Each wall is flat, endless, passes through zero and stands at right angles to its row. A trip goes straight from one point to another. Which walls does it cross, in order?
In the rows, 128 means zero.

Walls:
(1): [126 138]
(2): [136 116]
(3): [162 134]
Trips:
[105  84] to [148 112] -> 3
[191  94] to [156  65] -> none
[ 84 142] to [136 172] -> 3
[186 123] to [145  59] -> none
[142 123] to [102 161] -> 1, 2, 3
[101  37] to [106 186] -> 2, 1
[102  79] to [140 119] -> 3
[113 115] to [128 171] -> 2, 1, 3

Walls:
(1): [134 158 112 114  99 113 125  86 136 151  45]
(2): [136 105 140 124 101 106 167 118 130  16 163]
(3): [134 171 131 163 155 179  98 141 112 189  90]
Trips:
[103  89 125 137 158 172  78 170  73 103 102] to [113  69  65 197 107 137  95 155 123 153 200] -> 3
[126 145 162 154 140 182 109  91 117 129 167] to [ 94 148  90 186 121 170  81 104 110 172  95] -> 1
[160 156  95 130  82  96  90 115 179 116 224] to [116  96 107 103 130 143 140 103 155 136 111] -> 1, 2
[196 115  88 168  73 163 108 171 125 159  76] to [ 99  93 155 135 132 149 129 117 132 155 131] -> 1
[126 170  47  85 124 143 148 112 197 136 169] to [119 151 131  95 145 177 112 146 125  88 103] -> 2, 3

Walls:
(1): [139 130 148 147 167 171 124 103 127 101  47 144 110 139 140 169  90 119
 115 180 115 150 153 146]
(2): [128  95 103  88  85  75 134 191 145 125 140  58 133 137 145 168 173 156
 134 163 181  78  91 198]
(3): [ 70 103 177  84 161 146 162  83 115 163  28 152 136 101 143  89 170 211
 180  68  82  85 142  89]
(4): [150  96 124 142 122 147 149 143 154 167  94 171  97 146 134  80 132 149
 158 138 151 201 148 133]
Trips:
[137  99 123 142 129 137  78 160 155 130 152 123  90 124 129 200 124 121
 114 127 146 166 128 125] to [120 124 171 123 176 144 101 134 185 133 113 148 101  81  99 103  90 162
 119 106 135 102 152 173] -> 2, 3
[110 134 118 149 118 175 185 101 135 159 103 127 117  46 132  85 126 131
  79 116 196 130 156 133] to [143 120 104 170 140 109 146 126  71 127 136  79  99 133  91  92  90 157
 133 101 181 145 138 109] -> 1, 3
[158 152 157 105 142 179 102 110 112 131 148 158 161 110 106 137 233 130
 118 119 155 140 185 118] to [ 83 118  86 137 162  77 125 145 173 117 104 121 106 133 130 154 133 103
 178 149 137 151 143 145] -> 1, 2, 3
[127 109 117  84 134  95 131 118 137 137 136 157 144  44 117 109 105 171
 159 120 116 139 135 127] to [ 63  97 123 143 107 113 100  79 139 171 101 159 163 161 146  82 126 122
  98 170 151 128 155 117] -> 1
[124  85 173  88 125 131 123 109 129 102 118 116 166 152 134 156 107 135
 109 142  91 153 141 168] to [ 96 150  59  85 140 106 160 118  99 147 136 153 104 155 106 108 139 120
 132  53  85 121 119 136] -> 2, 1
[162 111 132 158 126 148 118 164 111 158  94  91 138 131 155 167 109 143
 171 149 133 137 170 130] to [138 139 138 123 124  98  90 140 170 170 145 148 108 118  88 150 141 148
 118 172  78 101 105 133] -> 4, 1
[118 116 129 171 159 142  97 118 173 167  82 111 151  80 114  92 161 141
  87 146 142 117 156 137] to [117 111 163 108 150 193 131  98 132 137  59  69  74 141 144 136 112 128
 107 111 158 123 128 137] -> none
[157 123 119  73 138 113 145 160  84 158 131  97  75 106 126 139 153 108
 189 104 108 110 116  60] to [171 133 119 124   7 175  97 116 130 134 106  84 127  72 189 111 122 146
 160 113 165 114 113 199] -> 4, 3
[180 108 137 134 130 119 116 114 110 120 144 193  70 102  81 134 135 117
 127  88 106 123  81 139] to [185 166 111 131 124  80  98 179  56 134 164 131 129 140 206 106 155  76
  92 105 114 217 175 150] -> none
[136 137 122 194  48 150 144 151  51 151 170 134 172 158 115  77  85 142
 142 145 129 158 191  89] to [ 99 141  64  82 113 141 182 100 182 111  77 146 149 203 164 125  99 162
 129 180 125 128 133 197] -> 1, 2, 3
[111 141 139 125 204 164 140 197  83 144 119 149 126 148 167  93 169 118
 151 128 111 134  76 161] to [116  90 177 138 142 114  94  56 106 174 135 123  93  82  81 165 161 154
 136 149 139 144  42  96] -> 2, 1, 4

Walls:
(1): [140 134 133 185 181 110 153 144 120 148 118 112 110 141 115 112 109 179
 108 188 165  75 103 117 131  62 117 114 114 198 101 158 159 104 138 149
 107 101 153  91 116 156 167 114 150 100 138 182]
(2): [130 114 113 129 125 178  85 132 181 153  89  84 115 112 160 167 200 164
 129 155  98 114  95 140 119  92 106 110  93  94 135 148 138 143 113  77
 106 161  91 165 128 132 138 111 149 120 144 102]
(3): [169 149 159 123 143 134 100 108 105 175  72 171 129 157 130 188 121 162
  90 121  92  54 162 185  84 144 202 125 141 153 112 147 168 146 135 107
 103 166 129 134 142 159 137 121 127 107 140 114]
(4): [159  89 134 126 117 123 122 108 132 176 126 204 144  84  83 121 117 124
 121  89 123 135 122  94 153 104 118 150 128 154 145 122 120 148  97  99
  95 150 132 163 146 175  93 164 126 187 172 161]
(5): [159  96 186 140 178 109 126 138 149 182 131  95 127  69 113  93 142 155
 163 186 164 160 145  98  94 195 109 142  88 119 144 102 154 132 130  98
 131 186 106  89  90  98  93 115  92 135 144  96]
(6): [162 118 137 170 181 122 104 126 132  93 123 134  85 169  93 163 124 148
 119 149 135 133  87 107  89 154 148 137  98 118 138 148 151  98 129 136
 148 181 141 118  70  88 139 125 137 138 118 105]
Trips:
[119 122 201 130 108 146 127 160 171 145 103 146 112 103 104 178 123 143
 146 114  95 142 141 105 116 104 120 139 163  92  92 131 147 137  97 134
 131 152  76 119  72 114  66  67 141  79 102  77] to [146  92 210 121 127 152 111  89 142 153 107 161 107 117 156 101 137 101
 175 118 114 119 130 103 123 148  86  84 157 144 167 114 145 139 129 131
 105 153 150 208 171 150 133 118  22  88  94  85] -> 4, 6
[156  97 132 123 206  89 137 156  90 127 118 152 126 164 130  74 103 116
 141  81 141 134 117 119  90 120 121 104 173 141 168 136 129 124 166 120
 135 181 115 171 134 148 123 124 210 170  84 135] to [105 128 139 133 170  78 120 102 150 146 100 114 143 132 129 200 176  87
 175 131 122 136 145  64  51 141 199 150  75 194 125 141 190 155 130 166
  99 150 157  39 143 125 134 130 129 109 167 139] -> 5, 4
[164  95 154 125 181 146 187 129 186 144  87 161 100 104 133  84 107  97
 113 112 144 137 120 134 142 105 161  91  95 136 132 181 119 121 133 136
 115 108 164 158 156 121 124  94  79 134 145 140] to [122 109 136 123 103 161 127 101 176 128 181 116 142 124 139 139 145 130
 131 124  99 137  61 181 110 149 158 135 135 132 168 136  85 167 114 172
  71 158 141 108 149 101  58 161  84 115 167 140] -> 2, 1, 3
[133 113 153 152 150 174 181 139 151 143 144 157 137 172  73  84 131 149
 151 127 104 152 148 140 120 124 125 145 182 155  77 133 171  85 153 175
 116 135 114 148 149 103 153 119 110 141 161 132] to [122 137 102 109 103 117 166 198 165  95 189 155 130 128 113  91 120  94
 148 132  86 155 123 207 161  98  99 128 100 149  78 108 174 120 178 103
 148 118 126  79 249 128 150 150  71 152  82 156] -> 5, 6, 3, 4, 1

Walls:
(1): [105 159 140 137  94 145  30 105 147  73 178 123  63 102  72 142  89  83
 122  66 156 144 143 153 105 159 176 182  73 162 131 134  95 132 149  76
 174 114 102 124 148 151 132 150  99 151 176 187]
(2): [104  86 117 112  73 115 179 159 162 238 104 158 114 138 145 150 105 169
  36 177  51 138 126 155 109 161 113 128 134  85 185 148  93 150 155 107
 188 129 166 166 120 137 131  99 124 115 131  93]
(3): [158 156 105  97  67 157  77 159 128 121 146 141 117 141 129 105 135 120
 112 157 152 170 208 147 168 140 156 151 119 132 121 146 150 126  90 132
  93 108 120  94 168 140 136 104 150 124 115 139]
(4): [141 108  87  97 127 125 140 132  69 111 166  87 178 141  81 152 162 145
 142 107 127 115 100  79 101  87 179 139 169  71 179 129 123 153 144 149
 122  96 121  85 150 143 209 113 138 192 166 108]
(5): [ 84 108 132 134  98 159 112 160  81 136  93  84 150 197 147 120  84 159
 165 146  94 117 132 121 164 212 131  84 150  71  92 177 112  96 161 167
 141 109  99 148 183 151  75 134 100 123 120 145]
(6): [ 66 155  65 164 151  98 111 168  94 122 103 139 120 116  85 133  99 129
 121 110 185 133 120 165 150  83 122 127 174  66 176  52 145 128 161 180
 122 122  38  82  83 149 101 113 170 105 201 189]
(7): [ 75  83 131 120 166 126 105  67 160  75 122 118 181  94 138 130 111 129
 117 132  79 132  98  98 156 165 164  79 137 120 157 239 108  81  57 141
  97 110 120 120 156 101 121 160 148 188 153 151]
(8): [134  94  93 147 149 166 107 195 125  87 140 137 100 120 116 111 165 134
 134  70 223 185 122 134 133 178  83 158 148 156 120 125  83  96 126 101
 119 128 124 113 127  98 122 156 160 108  74 102]
Trips:
[108 113 141 129 175  97  98 106 127 185 120 124 146  90 141 151 145  89
 119 140 189 137 186  83 135 117 156 172 115 118 108 154 106 124  94 145
  98  96 128 213 109 137  83 122 163 171 169 134] to [181 159 100 147 154 129 120  96 128  77 119  94  79 171 202  98 142 132
 117 188 141 120 191 144 111 144 124 146 165  73  66 118 170  90 107 116
 118  86 113 132 135 165 104  41 122 146 179  95] -> 1, 5, 7
[128 172  88 128 136 141 107 148 125 142 116  99  93 157 129  55 161  83
 145 156 131  48 154 141 161  94 112 118 115 114 107 136 128 147 168 107
  98 106 110  98 161 106 109 101 107  80 115 139] to [ 65  55 111 134 160 118  88  35 116 141 171 161 141  77 114 149 127 175
 159 131 115  98 119 156  86 102  89 132 134  90  72  99 108 170  58 147
 139  87 195 154  98  62 100 130 136 189  96  56] -> 6, 3, 5, 7, 4, 2
[143 145 121 159 102 118 130 147  70 106 114 149 147 118 101  82 118 216
 118 144 129 122  96  99 100 139 173 106 160 102 130 157 164 145  89 142
  48 119 114  88 173 168 135  97  66 164 183 150] to [126 136 123 123 142 148  96 123  78 165 209 122  75 107 135 154 144 135
 209 175 114 110 109  85 121 100 160 126  93 137  74  94 137 107  82 197
 103 175 132 143 122 184  63  96 109 148 146  69] -> 7, 6

Walls:
(1): [ 77 107 120  76  58  82  97 140 153  91 150 132 207 107  61 180 106 166
 122 144 174 212 198 130  70 123 164 179  96 173 132 138 105  48  88 128
 146 125 101 124 134 161 145 153 117  67  81 110]
(2): [103 149 128 111  99  41 167 148 108 157 108 107 148 149 115 169 112 115
 102 173 126 171 139 130 166 163 152 152  87 103 139 154 114 136 161 205
 128 156 130 120 169 144 111 100 141  92 131 149]
(3): [ 97 140 150 136 140 145 144  87 110 133 146 205 123 217 148 169  66 173
 131 128 126  99 167 135 168  95 125 186 155 109 159 185 166 114 121 131
  91 139 124 158 150 114 105  84 103  92 128 128]
(4): [136 143 143 218 171 163 198 124 113 157 143 114 152 119 134 160 124 191
  96 103 115 139  74 130 112 143 114 152 113 162 180  76 108 148  99 114
 152 119  68 129 118 108 143 109 131 123 138 167]
(5): [177 138 122 145 181 153 172 162 151 177 119 188 153  19 143  70  74 143
  63 120 147  98 147  57  81 161  73 129 123 183 115 104 149 170  37 160
  84 160  78  89 105  72  95  91 148 127 103  93]
Trips:
[175 171 148 175 101 141 169 120 114 113 130 103  94 108 105 191  83 167
 193  52 100 170 161 142 175 113 104 155 133 108 170  98 146  64  97  98
 124 116  90 158 130 145 123  95 170 124 136 157] to [104  89 146 185 152 107  78  81  61 108 104 182 156 101 208 112 177  94
 121 137 130 108 157 131 139 115 125 206 161  54 137  93 157 115 124 102
  56 123 143  94  62  78 164 105 123  73  69 160] -> 1, 5, 4
[160 162 129 115 102  79 148 130 107 129 158 171 153  97 141 140 167 144
 166  90 137 111 121 150 165 124 122 154 157 156 105 161 154 167 116 210
 123 156 186 142 152  98 131 146 113 123  69 143] to [163 143 168 125 106 109 119 138  91 161  81 166 113 167 102 166 118 172
  59 158 107  97  86 159  89 137  74 130 147 150  89 108 162 124 111 142
 106 124 120 137 175 202 130  72  72 164  81 101] -> 4
[153  96 104 135 191  92 183  92 160  47 103 160 130 154  98 107 143  98
 114  75 176 131 158 153  68 102  77 115 151  72 101 154 160 113 109  90
 120 122  88 128  92 169 174 158 138 127  72 130] to [123 158 127 155 104  91 152 148 132 114 157 198 134 159 128  97 179 110
  85 176  88 122 141 130 169  95  79 175 122 132 156 107 127 130 158 161
 122 138 112 129 182 134 121  97 173 134 116 146] -> 3, 2, 1, 4
